Every row gives one point. The window is the flat piece filled in between its corners: a triangle in 3 columns, a solid with four corners in 4, and so on. A path goes straight from each point to the next, and from the last back to the first. List the points from which the path goes on through the window.

Window, 3 rows:
[[ -3 -18 -52]
 [-35  30  51]
 [ 22   9  28]]
Path:
(1): [ 21 -30  51]
(2): [-33   4  60]
(3): [-25  39  13]
(4): [40 23 17]
(5): [-17 -15  41]
(6): [-27  15  58]
(7): [-47  66   4]
(8): [-3 51 59]
(9): [-27 -15  53]
(10): [  7 -18  52]
(11): [27 31  4]
(12): [ 10  21 -34]
(13): [  7 -27  35]
(14): [-18 -18  63]
(15): [ 3 38 39]
(16): [-13  32   9]
Through the window after points: 2, 4, 6, 10, 12, 16

Window, 6 rows:
[[ 35  60  37 -72 -30  -5]
 [ 70  40  41 -41   0 -41]
 [ 47 -10 -16  -2 -20  13]
 [ -1 -68  14  -9 -16  30]
 [ 23 -32 -11  40  45  50]
 [ -6 -15 -29  10  25   1]]
Path:
(1): [ 12 -26  11  36  13  28]
(2): [ 17 -39 -69 -14  35  69]
(3): [ 91 -51  -2 -23  33  -2]
(4): [-29  31 -11  24 -20  -2]
(5): [ -7   4  20  39 -37  21]
(6): [ 64 -25 -15 -58   1   7]
(7): [ 45  16  -4 -27  12   3]
(8): [ 38  37  14  -3 -18   1]
Through the window after points: 5

Window, 8 rows:
[[  -7   14   70   28  -26  -23    7   47]
 [ -77  -24   86    9   21 -117   24   -2]
 [  37  -61  -29    0  -41  -40   21   12]
 [  18  -83  -27  -45  -11  -12  -22   46]
 [ -17    4  -27    2  -49   -7  -30   14]
 [   0   26    0   -2   23   -8  -13   11]
 [  32   14   -6  -44  -37   -5  -16  -10]
 [ -28   13    1  -17  -34   10   36  -43]]
Path:
(1): [ 14 -44  52 -29 -19  -8 -30 -41]
(2): [-21  20 -16   0 -20 -28  53  20]
(3): [-35  25  18 -18 -26 -47  54  42]
(4): [-14 -62  32   2 -15 -56 -11 -20]
(5): [ -3 -56 -29   2 -25 -17 -31 -18]
(6): [ 34 -30  10 -12 -34 -61  62  44]
(7): [ 10  57 -46 -22   6   1  41  30]
(8): [ 11 -21  17 -16 -26 -19 -24 -11]
Through the window after points: 5, 7

Window:
[[-31 -20 -14 -22  26 -35 -22 -53  37 -19  32]
 [-51 -51  14  79  -3  -9  11  11  -8 -36 -54]
 [-21  55 -28   9 -10 -58 -48 -29  56 -56 -41]
 [  0 -27 -69 -78   1  18  12 -17  -7 -66 -23]
 [-26  12  32  49  10 -62  43  14   4  40  -7]
 [  7 -13  43 -21 -13 -19 102 -16  51 -32 -45]
 [  5  27  -6 -33  40   7  28  62  13 -36  36]
 [-23  80   1 -22 -40  38   5  47  21 -15  21]
 [ 41  22  17 -57  24  -9  30 -53 -22 -54 -24]
 [ 62  47 -16  21   9  10 -19  -4 -14  10  40]
 [-29  -7 -38 -42 -42 -44 -53  -8  28 -78  11]]
Path:
(1): [ -4   3  23   3  -3 -10 -12  38  31   6 -13]
(2): [-21  28 -60   5  -2 -15  14 -28   3 -61  26]
(3): [  18    9  -25   17   -8  -21   24  -47    7 -100   52]
(4): [-36  13 -13 -67 -15 -15 -52  33  39  -5 -53]
(5): [ 18 -31 -17 -31  19  -8  -7  -3  15 -18 -32]
(6): [-43  31 -14   3  -9 -34  32 -17  13 -68  27]
(7): [ -8   0 -27 -25 -12 -12  47  -7  -2 -48  16]
(8): [ -5  21  34  18  49  -6 -59 -17  46  11 -52]
(9): [-13 -24  26 -40 -10 -21  -6  30  52 -17 -51]
(10): [-14  44 -18  62   2 -14  74 -22 -15 -17  40]
(11): [-11  31 -52  -4  24 -41  27 -69  31 -91  39]
(12): [ 10   1  17 -40  13 -10   2 -26   0 -19 -14]
(13): [ 40 -13   6 -70  17  36 -26  18  -6 -30 -38]
(14): [-12  24 -19  -1  -3 -19  22 -20  23 -55  11]
(15): [ -6  56 -24   4 -11 -21  -5 -10  11 -59  -3]
(16): [-23   9  15 -31 -10 -13 -40   8  75  26 -29]
Through the window after points: 11, 15

Window:
[[  31  -11  -17   12   45  -27  -35   -4   47   42  -24  -13]
 [  -6    1  -47   16   47  -56   37 -121   23  -44   53   -7]
 [ -51  -29  -19   42  -24  -17   31   15   31  -52   -3    1]
 [  12    5  -29   34    3   27  -23    7    8   20   -4   39]
 [ -73    9  -51  -18  -13   21   36   19   49   55   -1  -58]
 [  28   22  -19  -61  -52  -37    3  -66   17   58  -42   14]
 [  58   33    4   57   23   -5   15   72   -3   51    1  -20]
 [  -7   16  -29   29   -5  -27   -7    5   64    6  104  -40]
 [  64    6  -80  -53    3  -35  -21  -30  -20   20   -5   25]
 [  -4   26  -18   48   29    8  -13  -15   53  -68  -31  -11]
 [  10    3  -20   45  -63   -2  -72  -39  -62  -13  -11  -30]
 [  -6   45   49   24   56  -10   12   88  -33   30   14   -6]]
Path:
(1): [ 15  10  20   5   8  29  -6  49 -10  16 -13 -28]
(2): [ -2  33 -40  31  -4 -65 -30 -13  22  34   3  25]
(3): [ -5  41 -30  24  -2 -26  -6   5 -15  24   5   9]
(4): [ 11 -28  29 -14  14   2   3   9  44  11   3 -43]
(5): [ 38 -14 -21   6  -7  51   7  25 -12   6  -2 -12]
(6): [-30  47 -29  44  33 -82 -30  -6  26  21  18   5]
(7): [-57  60 -41  44  26 -48 -16 -13   6   5 -10 -26]
(8): [ 32   4   1  -5  -6 -13  13   4  14  12  -1  -8]
Through the window after points: 3

Window, 14 rows:
[[  35  -35   -2  -17   13   71  -34  -41   60   75  -57   24   38  -10]
 [  -5    3   19  -22  -18   17  -21    8   66   15   10  -14   31   17]
 [  -7   -2   55    8    4   -1  -11  -32   -3   15  -16  -12  -24   34]
 [  19   25  -27   32  -15   34  -27  -20   -6   -7   32   10  -21    7]
 [  -4   49 -100   50  -34  -55   86  -89    6  -12    7  -34  -75  -21]
 [  -2  -14  -46  -37  -33  -47  -22   11   -2  -21  -54   20   30  -22]
 [ -71   44  -30 -100    5  -20   46  -33   15  -27  -53    1   74  -24]
 [  45   35   25   17   36   24  -14  -11   37   30  -54  -12    0   46]
 [  32    0   -3   -7   -5  -22  -15   -8   -2   23   47   -7   43  -13]
 [   9    9   29   28   33    2  -29  -25   16  -41  -51  -59  -11    3]
 [   2  -21   33  -36   27  -24   97   -4   19  -32  -27   26  -35  -31]
 [  54    0   26  -58  -57   53   -5  -19    2    3  -12  -30   -4   -5]
 [  24   -8   -4  -69    7   -3  -39   -7   22   14   12    8  -11  -12]
 [ -30  -52  -61  -59   16   37   37   81  -54   66    7   -2  -40  -35]]
Path:
(1): [ -9   0  23 -50  14  16  12   4 -16  48 -20  29 -26 -61]
(2): [ -1  14  31 -32   5  10 -24  11  19  29 -23  -7  12 -34]
(3): [ 25 -37 -21 -35  10  16   8 -27  26 -32 -12   1  13  45]
(4): [-14 -34  -6 -26  -1  -6  16  -8  11 -28 -20 -15  11  47]
(5): [ -3  15   6 -30  12  -6  42 -13  15   2 -22   5 -12 -37]
(6): [-50  51 -17 -23 -26 -24   0  19  25   4  -4 -12  -4 -80]
(7): [ 76 -44 -50   9  -7  12  26 -84   0   5 -35   0 -14  67]
(8): [-16 -39 -99 -10 -13  17  21  41 -14  -9  18 -63  11  70]
Through the window after points: 4, 6, 8

Window, 14 rows:
[[ -9 -39  -2  11  21  -8   2  53  56  39 -11  -3 -38 -10]
 [ -2 -44  11  93 -48 -48  25   4 -11  11  24  31  -6 -16]
 [  0 -48 -32  54 -43  58   0 -21   5  -3  24  29   8 -11]
 [-17 -31  -2   4  64 -37 -18 -15  26   5 -51  31 -36   1]
 [-33  20 -50 -17  25 -44  34 -33  48  41 -27 -14 -25   5]
 [-43 -60 -10 -94 -20 -18 -43 -20  45 -31 -43 -56 -29 -48]
 [  4   7  16  27 -34 -26  62  -8  52  -5  -6  73 -30  14]
 [-47 -30 -53  11  -1  21 -25  33  22 -74  21 -17  34 -47]
 [-62   2  33  26  -1   2 -16  10  16  15 -18   0 -16  12]
 [ 17 -14 -25  96 -47  18  -5  28   8 -33 -33  -4  -6  -3]
 [ -5  14 -35 -82   4  11 -91  -6  29 -37   7 -50   4 -91]
 [ -1 -20 -31 -64  16  10 -54   3   8 -61  30 -71 -12  -4]
 [  0 -30 -26 -76   7  19 -56  27   0 -36 -20 -57  71 -37]
 [-16   2 -17 -12   1   8  52   0 -19  -6 -15  10 -44 -42]]
Path:
(1): [ -5 -61 -50 -67 -16  21 -86  19 -25  -3  21  17  -7 -33]
(2): [-18  24  -3  44  15  -3  20  -3  61 -42 -34 -82  11 -36]
(3): [ 33 -31  53  50  36   9  33 -38  40  65 -10 -23  31  -2]
(4): [-21 -28 -29  13 -19 -11 -13  33  17 -17  -3   6 -24 -20]
(5): [-31 -15 -19 -25 -14  18 -37  13  -4  -8 -15 -15   3  -5]
(6): [ 33 -27 -16 -33  37 -27 -16  -7  60 -53  12 -59  33 -75]
(7): [  5 -29  13  50  19  21  37 -34  60 -56   9  16   8 -63]
(8): [-18 -33 -38   1 -37   5 -27  31 -11  46  -6  10 -26  26]
(9): [-36 -16 -49 -16 -23   7 -36  22  11   3   1  11 -26  15]
(10): [ 16 -28  39   9  33  -6   6   4  54 -11 -16 -46  -1 -78]
(11): [-56 -10  23  30  21  33  34 -43  30 -25 -32 -55 -12 -39]
(12): [ 16 -33 -42 -21 -51 -39 -54  54   1   4  -2  43 -21   5]
(13): [-42   5 -42 -42 -16 -39  12  24  -8   3  29  77 -41  21]
(14): [ 19 -34  20  19  -6  19  -5 -21  63 -34 -30 -58   1 -33]
(15): [-20  -8  26 -45  33  27  49 -30  57 -22  19 -19 -21 -46]
(16): [-11   0 -47  -1 -26 -31 -50  13  13   1 -27   2  -7 -14]
Through the window after points: 3, 5, 7, 9, 11, 13, 15

Window (14 x 14):
[[-39 -40   2  36  21 -11  15  64   5 -42 -45 -14 -13  14]
 [-20 -31 -53   1 -34 -30 -28 -25  39  60  28 -21 -62  25]
 [-16 -52  20 -51  43  -5  -4  52   2  32   5 -62  13 -49]
 [ 10  11   8  -7  -6  42  52 -68 -46  20 -67 -22   0 -10]
 [  9 -34 -91 -19 -65  28  19  -9  12 -82 -15  37 -34  24]
 [-15  28 -38  20 -49   7   6  19   0  64  28   8 -20  70]
 [-48  23 -16  22  21 -47 -31 -43  49  30  19  35  42  56]
 [ -8  34  15  76 -17 -29  -6  34  27 -34  59 -76  17  11]
 [ 15 -11  99   1  27   1  56 -28 -49 -62 -61  -4   1  56]
 [ 62  53 -14   6 -32 -26  60  -3 -65 -21 -42 -19 -29  -4]
 [-44  67   4  11  53  51 -14 -15 -10 -43  53  -2 -27   8]
 [ 13   1  52  47  31  -1 -14 -11  45   0 -36  35  27  23]
 [ -8 -16  -1  16  16 -26  63  14   5 -11  23  25   7 -37]
 [-25 -40   4 -14   8   9 -22 -21 -46  22  -7  26   3 -28]]
Path:
(1): [ 43  -9 -21  28  27  -4  13  -1 -31   5  -9 -19 -14  56]
(2): [-55  16   9   9 -31 -10  20   8  16 -17  19  -2   4 -14]
(3): [-25  53  49   6 -44 -40  -8 -14  34 -19 -34  23  16  -1]
(4): [ 12 -12  -4   8  20  21  20 -22 -13   8  -3  -6  -5  18]
(5): [  7 -47 -37  60  33  14  10 -42 -36  -4  53  -9 -15  55]
(6): [ -7  25  42 -39 -44 -24  26  27  23  -6 -87  10   2 -10]
(7): [-52  -6  52   3 -44 -61 -11  31  55   1  -2   7  -2 -13]
(8): [ 27 -16 -59   9  72  38   9   1 -38  10  25 -48   0  23]
Through the window after points: none

Window, 14 rows:
[[  33   35   79   -8   19   32  -16   29   17   24  -11    2  -28  -50]
 [  -2  -37  -21  -29   -3    6  -15   50    2   23  -22  -37   31   22]
 [  47  -22   15    5  -21   25  -40  -40  -29   12   64   37   16  -24]
 [  63  -12    9   16    0  -30   -9    1    5  -24    4  -20   18   44]
 [  14    0   21   38   17  -39   57   -9  -23   38   22    3   13   47]
 [  28  -30  -29   20  -26  -20   -3   11    5   18  -58   27   41   26]
 [  34   54  -33    2  -29  -33  -30    8   -1   38  -11   -7   -3   34]
 [  10   -2   -1   21   29  -13   -1  -25    2  -16  -23  -49  -16  -49]
 [ -41 -102    9  -64  -17   90   30  -32  121  -44   76   27   29  -29]
 [   7   -4   30   74  -13   22  -23   27    8    3   -9  -24  -40    2]
 [ -27  -35   -7  -14  -25  -84   12   19  -20  -36   -2    2  -76   14]
 [ -16   -2   64  -33  -15   -2  -21  -47   20   15   18   -7   33   25]
 [  -2   30    6   36   -3   36    7   44  -31  -30  -25   11    0   25]
 [  -2  -20  -16  -18  -76  -21   39   44  -14  -27  -62  -60  -70   -6]]
Path:
(1): [-12   3 -10  18 -44 -13  17  24  30  -3  -8  -4  21  -2]
(2): [-32  35  21  26 -84 -45 -22  30  21   0  -2 -53  -5 -39]
(3): [ 46 -44   2 -22  39  45  -8 -16  -2   0  -3  26  -5  29]
(4): [ 45 -13 -15  -3  43  47  -1 -27  15  18  -3   8 -69  -2]
(5): [-29  -7  35 -11 -40 -47   1   9   1 -29   0 -26  49 -11]
(6): [ -5  26  25  12 -11 -50   6  18  33  12  21  -9  30 -10]
(7): [ 11 -33   8   7  -7  28  -1  -7 -13 -15   6  -6 -37  17]
(8): [ -1 -37  17   7  29  26 -12 -25  12   1  -4  -5 -27  -4]
(9): [ 24  22  10   0 -52  -6   1  23  27  -2  45  11  67   5]
(10): [  1  14   9   6 -21 -22   6  11  10 -23  21 -10 -12 -23]
(11): [ 32 -52  37 -17  17  35 -11   4   1  26 -35 -28 -30  42]
(12): [ 30 -34  -2   5  16  -4 -11 -14 -22  -5 -18 -16  -8  23]
Through the window after points: none

Window, 14 rows:
[[ 18  19  45  16 -27 -40 -13  14 -55   0 -16 -82  -3  -7]
 [ -4  14   6 -33  46 -72  15  17   5  21  18  49 -29 -11]
 [-38  -4 -37 -39  33   3  10 -13 -65 -63 -20  27 -59  28]
 [-36   3 -63 -20 -31  13  66  -6 -22 -43 -16  25 -31   8]
 [ 23  62 -25 -43  47 -37 -22 -35   2  50  -9  21  32  -1]
 [ 18  19 -17 -25  22 -14  -7 -40   2  23  48  -4 -47   5]
 [ 45   7  10 -13  -2  11 -26 -33 -27  22  14  57  27 -41]
 [-70 -18  47  33 -35  76  -1  40 -55   0 -34 -78 -10  -2]
 [ -5  51  -5 -61   0   5  47 -12 -31 -14 -13  61 -73  40]
 [ 76  -4 -10 -37  38 -12  -3   9   5  28  -4   7  11  27]
 [-15  37  -4  -7  -5  90  27  34 -60 -53  30 -20  27 -19]
 [  5  -8  32 -76  20 -49  19 -44 -12  23  19   3  11   7]
 [-54   6  61  27 -50  39 -29  20  -3 -65  -7 -50  12  15]
 [-12  21  14  75   4  92  39 -14 -60 -34  22  10  56  20]]
Path:
(1): [ 27  30  42 -14  22 -11  24 -20  25 -10 -29  21 -50 -31]
(2): [ -8  17 -42 -22  -3   7   2  -6 -51  -5  29   7  34  30]
(3): [ -6  24   3 -16 -14  -6  -3   4 -40  36  18  17  11  30]
(4): [  5  14   5   1  14  13  20 -20 -23 -27  -8  -1 -12   4]
(5): [ 27  12  23  -6  32  -2  13   7  -5 -19  -7 -32  -3 -17]
(6): [-73  14 -23 -47 -71   4 -40 -15 -60  29  18  29 -33  39]
(7): [-20   8  -5  -6 -17   2  -9  13 -30  -2   9   1   6  12]
(8): [-20  13  55   1  31  12  28   4  -7 -21 -12  -9 -29 -10]
(9): [-22   4  27  -9   9  41   7 -25 -15 -43 -54 -28   0 -40]
(10): [-16  30  -7   5 -33 -29   5  30 -54  22  63   7 -12  54]
(11): [-96  10 -23 -17 -41   3  16  35 -31 -24  33  11 -18  53]
(12): [ 78   6 -12  -4  29  31  48 -50 -18 -15 -48   3   4 -45]
(13): [-28  17   8 -25  48   6  43 -66   8 -18 -34  34   3 -66]
(14): [ 31   6 -21 -28 -26 -21  -3  52 -40  12  35  10 -26  68]
(15): [-17  -2   5 -44 -16 -52 -35  23 -55   7 -18 -13  -4  68]
(16): [  6  45  12  19  13 121  84 -54  -9 -42  14  24 -21 -59]
Through the window after points: 7, 11, 13

Window (14 x 14):
[[ -38    7   -2  -10   39   10  -23  -10   47   -3    5  -23  -11   30]
 [  21  -33   49   20   -8  -18   10  -46   15   24   38  -16    8  -11]
 [ -15   23   -4   13  -24   35  -34    0    0  -29   77   26   -6  -34]
 [  54  -18  -13  -15   40   27   11   -8   70   10   -1   11   47  -39]
 [ -43  -39  -20  -39  -13   81  -33    9    1   11  -19   25  -53   -4]
 [  11   -1  -32  -19    7   25  -57   16   17    5   15  -37  -28  -34]
 [  14  -10   -8   29   45  -28  -11  -12   23   24  -16   20   -9  -16]
 [ -24    0  -25   10    7    9   12  -21   -3  -18   -1  -28   13  -18]
 [   6  -45   37  -65  -97  -21  -20   20    5 -114  -63    3  -78  -18]
 [  52    8    1   12  -30  103  -36   -3   64   12  -86   33  -10  -55]
 [ -23   27   48    6    1  -48   42   58   47   40  -40   -8  -25  -41]
 [   1  -37  -27   38   24   -8   -5   24   44   17    8  -24   18   21]
 [  66  -16   66   32   43   63  -11   15   43    3 -100   20   65  -58]
 [  57   -2    6   18   29   -4   36  -16   -7    9   48   -8    6   32]]
Path:
(1): [  5  24  -3 -10 -29  19  -1  21  -6  40   4  -2  52  -4]
(2): [-14  35   9 -23 -42 -11 -52  28  50  -5 -17  11  36 -18]
(3): [ 32 -70  -4  46  64  62  34 -39  17  22  -3 -20 -48   3]
(4): [-14 -15   7   6  25  17  -5  -5  39 -13   2 -26 -35 -12]
(5): [  7  -6  13 -37 -42 -21 -31   3  14 -19 -26  20  23  28]
(6): [ -5  -5  18 -32   8  24 -14   5  33  20 -35   3   9   1]
(7): [ 43 -25  20  65   7   1 -12  -2  26 -99  -9 -12 -32 -42]
(8): [ 45 -81  27  37  72  76  30   8  74 -15 -62 -26 -19 -18]
(9): [ -7  27 -11 -17  -1 -18 -27  -9  18  12  13  14  18 -13]
(10): [ -4   8  12 -21 -21  12 -83  -7   3  42 -56  61 -16  53]
(11): [  4 -20 -18  11  24  21  34  -1  49 -21  36 -46  -5 -50]
(12): [ 75 -28  79  -5  19  62  13  10  28 -43  18 -28 -65 -49]
(13): [-44  10 -50  15  -4 -34 -35 -13  26  56 -10  23  56  13]
(14): [ 69  -7  -5  -1 -26  34 -20  12 -13  17 -60  13  69 -10]
(15): [ 14 -18  42  20  43  32  -3   2  55  -1 -32   2   6 -39]
(16): [ 51 -40  23  27  70   9  18 -25  57 -35 -19  -1 -29 -28]
Through the window after points: 2, 4, 6, 8, 14, 16

Window (14 x 14):
[[ 18  93  38  89  29  10   7  18  33  53  38  11 -13   8]
 [ 23 -19 -35  18  26 -19  35 -11   8  26  -1  25 -24 -38]
 [ 33  27 -11  21 -54  30  13 -32  55 -10 -14 -22   4  -2]
 [-48  29 -25 -12  -5  62  -8 -20  31 -47  14 -15 -73   7]
 [-32  17 -34   3   5  37 -23  12  43  23 -22  72  -4  30]
 [ 16  -9  -4  17 -63 -78  78 -31  19  35  12  -6  19  21]
 [-47   8  -5  47 -56  18 -26   3 -59 -37 -29  27  60 -50]
 [-25 -43 -54 -58  12 -15  57  35  59  37  32  -6   4  -3]
 [ 89  28  36  57   1  73  37 -64 -55  31  21  11  -9 -10]
 [ -6 -12  -3 -25 -17 -55  46   0   3 -28 -51  -9  21  28]
 [-19  -3  -8 -10   3  31 -29 -17   4  87 -35 -56 -53  -8]
 [-14 -62  35   6  -9  41  -2   9  34 -30 -14  70   4  10]
 [-21  83  69 -17 -38  13 -20  32  11  48   4   0 -46 -46]
 [ -7  25 -54  31 -23  30  76  10  17   8 -10 -35 -50  -2]]
Path:
(1): [-16  52   5 -26  -8  -2  53 -57  28  58 -30 -29  10   9]
(2): [-19  37  23  30  -2  35  10 -22  35   0   4  22   7  -1]
(3): [ 18 -15 -15  14 -12  11   2  25  17  24 -11  27 -20  13]
(4): [ 44 -10 -28   9 -41  -8 -30  18 -24  28   1 -23  11  35]
(5): [ -4  37  17  21 -29   1  41 -20  42  16   1   4 -11 -16]
(6): [ -3   9  22   8  13  21  53 -70  17  -6 -27  14   9 -38]
(7): [ 40  19   2  26 -22  27  12   4 -22  25  17   0 -19  21]
(8): [ 32  31 -22  34  -8   3 -32   7 -22 -11  16 -22  -9  35]
(9): [-46  35  34  36  11  27  76  -6  64  81 -14  33 -25 -65]
(10): [ -4 -24  11  48   1  52  64 -97  39  40 -53  11  40  -3]
(11): [  8  38 -27  -9 -45 -16   2  49  10 -28   8 -21 -34   2]
(12): [ 11 -69 -26  59 -21   9 -50  58 -12  16  19  14 -60 -19]
Through the window after points: 2, 4, 6, 8, 10, 12

Window:
[[-11 -78  -5 -16 -32  36   4  47 -22 -32  -8  44   3  47]
 [-93  23   6 -41 -33 -15  22  49 -16 -86 -68 -47  79 -13]
 [ 17  77  -6  19  49 -34  24  13 -52 -52  52  14 -85  53]
 [-32  32  -6 -26   3  28 -48  28  11  37  35  33  49  -6]
 [  8  59  39 -47  47 -36 -16 -36  41   0  11 -10  41  34]
 [ 11 -38  10  22 -57 -14 -33  16   7 -12  10  -9 -44  -9]
 [ -5  49  14 -13 -31  24  12 -26 -29 -15  -2  25   6  50]
 [ 68  -2   2  17   1  30  21 -14   8 -11  30  15  -7 -24]
 [-75 -10  52  77  23 -29 -47  18  -2  58  15  64  18  -8]
 [-26 -50  14  17   4  46  -8  19 -18 -12  22 -60 -31  34]
 [-86  72  26  -1  44 -92 -21   8 -61  74  42  26 114  45]
 [ 38  -5  -6  42  -9  12 -62  -4  13 -28 -32   4  21   6]
 [-39 -44 -18  22  14  -5 -20   9 -17  35 -32  -9 -43 -21]
 [ 22  56  -7  27 -19 -16  33  41  24 -29 -28 -12  -7  47]]
Path:
(1): [ 15   6  15   5  -7  10  -9  29 -41  -6  -6  -2  23  10]
(2): [-53   6  -7  18  -3 -17   7  10  11  -9  13  27  -3  22]
(3): [-16   5 -65  20 -33  -2  18   3  68 -52  -7 -10  65  22]
(4): [  1 -16  32 -24   0  13 -15  28 -49 -13  -2  10 -19  29]
(5): [ -4  20  23  21 -33   5 -31  36 -20   4 -44   0   0   8]
(6): [-53 -51 -36  10  60 -36  16 -29   6  28  53   6 -26  -3]
(7): [-25  20 -52  27 -12 -34  26 -25  30 -56  13   0  -5  30]
(8): [ 33  10  69 -23   8  43 -32  27 -20  18 -10   6  -8   9]
(9): [-11  10  14 -17 -19  19 -11  38 -20 -21 -22 -17 -20  13]
(10): [-38 -19 -10  47  -7 -15  26 -39  42 -40  20  64  80  29]
(11): [ -8   7 -41   1 -19 -11 -18 -16  44 -32  19 -31 -11   2]
(12): [ 12 -32  82  39 -41  -8 -15  66 -67  23 -20  37 -29  18]
Through the window after points: 5, 11

Window (14 x 14):
[[ -3  -2  53  39 -49 -29 -77 -15 -56  -7  40 -15 -52  -6]
 [ 44  21 -57  27   7 -78 -57  28  28  33   7 -15  -7 -28]
 [-34  16 -25 -27   6  39  17   1 -42  27 -44 -41  -5 -22]
 [ 34   4 -56  -8 -59 -26 -40  14  17   4 -97 -12   3 -25]
 [ 16 -18 -95  14 -18  -1  19  44  11 -16  56  41 -15 -52]
 [ 41  58  28  64   6 -12 -28 -57 -49 -46  20  42 -16  70]
 [ 85  11 -19   6 -45 -18 -37  -3  -7 -40 -10 -30  12 -61]
 [ 26  -4 -78  37   9 -58  69 -35  -1   1 -34   4 -30  31]
 [-43  30  -3 -27 -42 -16  10  11  -5  12  16   4  -9 -27]
 [-29 -47 -15 -17 -15  41  -3 -34  22  17  19 -46  -3 -40]
 [ 19  47   0  27  17 -39   8  43   1 -36 -33  60 -38 -13]
 [ 55  18   6 -52   5   5  15 -32 -21  16  14  68 -66  49]
 [-17  62  14   0 -26  17  -2  10 -18  47 -48  37 -24 -65]
 [  1 -42  31  -4 -49 -17  14 -27 -77 -29 -76  48  43 -18]]
Path:
(1): [ 14  17 -20 -13 -33 -41 -14 -55 -20 -23  29  63 -29 -32]
(2): [-19  45 -27 -20  33 -33 -62 -43  -7  23 -28  27 -34 -90]
(3): [ 64  -7 -15  16 -35  -5  30  27 -13  -5  24   7 -14  73]
(4): [ 18  -5 -30  19  -5  19  45  32  10  43  16 -14  40  44]
(5): [ 23  32 -26 -21 -13 -38 -24 -28 -17 -29 -58  40 -61 -49]
(6): [ 13   9 -30   7  -5 -51  -2 -52 -12 -11 -11   7 -36 -22]
(7): [ 44   1 -38  19 -37  20  28  67  -2  24 -57  15  -1  58]
(8): [  1  -2  11  -6 -23  -6  38  34   1   4  -9 -12  -7 -15]
(9): [  4  11 -65  -1 -14 -17 -57 -51 -41 -12 -26  22  -7 -12]
(10): [ 16   3 -14  13  -4 -19 -33 -41 -22 -20 -15  16 -16 -19]
(11): [  6  14   1  12 -61 -30  27  79 -12   3  35 -16 -22  23]
(12): [ 37  21  -1  30  -4  -6  -4  19 -10   1 -19   6 -15  31]
Through the window after points: 2, 6
